Each row is a point. The last column is the point's height on a tilted bowl or saddle (a function of degree 2), plus a little noise. Count its main directions that bend up, bend down and stay straight.

Points (18 x 4):
[[-64 -34 -21 -68]
 [ -7  -2  34  -5]
 [-73 -53  20  39]
 [ 28 -32   8 -22]
 [-11   3 -58 -31]
 [-17 -31 -21 -33]
 [-19  59 -53  12]
 [  1 -28   0 -19]
 [  5 -39  57   5]
 [ 24  75 -11  79]
 [ 31  59  51   1]
 [-16 -23  11 -14]
 [-24  10   0 -21]
 [ 23 -21  17 -25]
 [-49  29 -44 -75]
 [  2   2  11 -17]
 [-50 -40  18  14]
 [-74 -48   8   3]]
Directions: 2 up, 1 down, 0 straight

Points (23 x 5):
[[-13  38 -54  29 -21]
 [ 42 -36  19   6 -13]
 [ 34   1 -28  21 -14]
 [-25  23 -21  -2  -2]
 [-44 -32  83  32 -95]
 [ 57  -3  -8 -36   3]
 [ 22 -15  11  29 -11]
 [-17   2  34   1 -13]
 [-24 -64  -1  45 -76]
 [-52  49  -1  15  -4]
 [-14  31 -50   1 -14]
 [ 43   4 -59  12 -39]
 [-53  36  44  -2 -25]
 [  8  10 -21   4  -4]
 [-15  -2 -35 -38  -3]
 [ -5 -10 100 -90 -82]
 [ 15 -53  -1   3 -31]
 [  7   5 -27  36 -15]
 [ 37 -42  13 -14 -11]
 [  6  41  29  16   0]
 [ 65  66   1  16 -11]
 [-33 -15  30 -10 -22]
 [-25  89  71  14 -49]]
Directions: 0 up, 2 down, 2 straight

Points (47 x 7):
[[  40   19   29   29    3   32  -23]
 [  42  -37  -41   42   20   12    0]
 [  52  -36   -6   29  -12   59  -31]
 [  21   27   30   76  -60   19    2]
 [ -14   18   13  -58  -36   -4    3]
 [ -18    5    6   68 -103   24   19]
 [  -4   12    3   36   33   71   -3]
 [  -2   36   35   55   86    9   30]
 [  14   55   -2  -26   45   -9    5]
 [   7  -70  -43  -54  -18   23   11]
 [ -48   13  -31   38  -55   -4   19]
 [  13   32   28  -15  -23  -27  -11]
 [ -49  -12  -33   -5   15  -17    1]
 [  -3    1   21   -6    4    9  -29]
 [ -61  -53   13  -29   17  -31    3]
 [  11  -34  -22  -23   19   23  -15]
 [ -84   32  -12    9   40  -16   26]
 [  16    1   -1   64   43  -16  -16]
 [  35  -26   23    2   35    7  -13]
 [ -49   -8   27    6    4   -3  -17]
 [   2  -17  -49   58  -10  -28    3]
 [   5  -14   24  -30  -24   23  -35]
 [  20    6  -35    1   17  -32  -15]
 [  12   74  -35    4    8   -4   -7]
 [ -11  -15   19  -20    0   59  -32]
 [ -21   40  -45   13  -93   46   17]
 [  -3  -15  -26   38  -12  -11  -21]
 [ -38  -34    6  -28  -32  -32    1]
 [ -26    0   80  -79    9  -45   75]
 [  26   12  -33  -30  -37   34  -36]
 [  -5   20   28  -25    1   -3  -11]
 [  52   90   53   21   52   74   98]
 [ -14  -30  -28   73  -34   36  -10]
 [ -33   44  -17   27  -56    7   15]
 [  52  -33   28  -35   12  -84   35]
 [ -88    1   10   51    9   20    6]
 [  16  -54 -108  -51   43   17  121]
 [  14   24   25   54   70   25   15]
 [ -26  -15  -30    1   -6  -43    2]
 [ -25   34  -31   27   -8   10   -9]
 [  -3  -46   56   46  -50  -25   -5]
 [  48   -3  -40  -46   70  -37   43]
 [  17  -14   24   27  -20  -44  -19]
 [ -49   14  -16   31    8   38   -9]
 [   2   -5   20  -40   -1    9  -20]
 [  39   43  -42  -49    4  -23   -1]
 [ -15   23  -38   -5  -26   30  -17]]
Directions: 4 up, 0 down, 2 straight
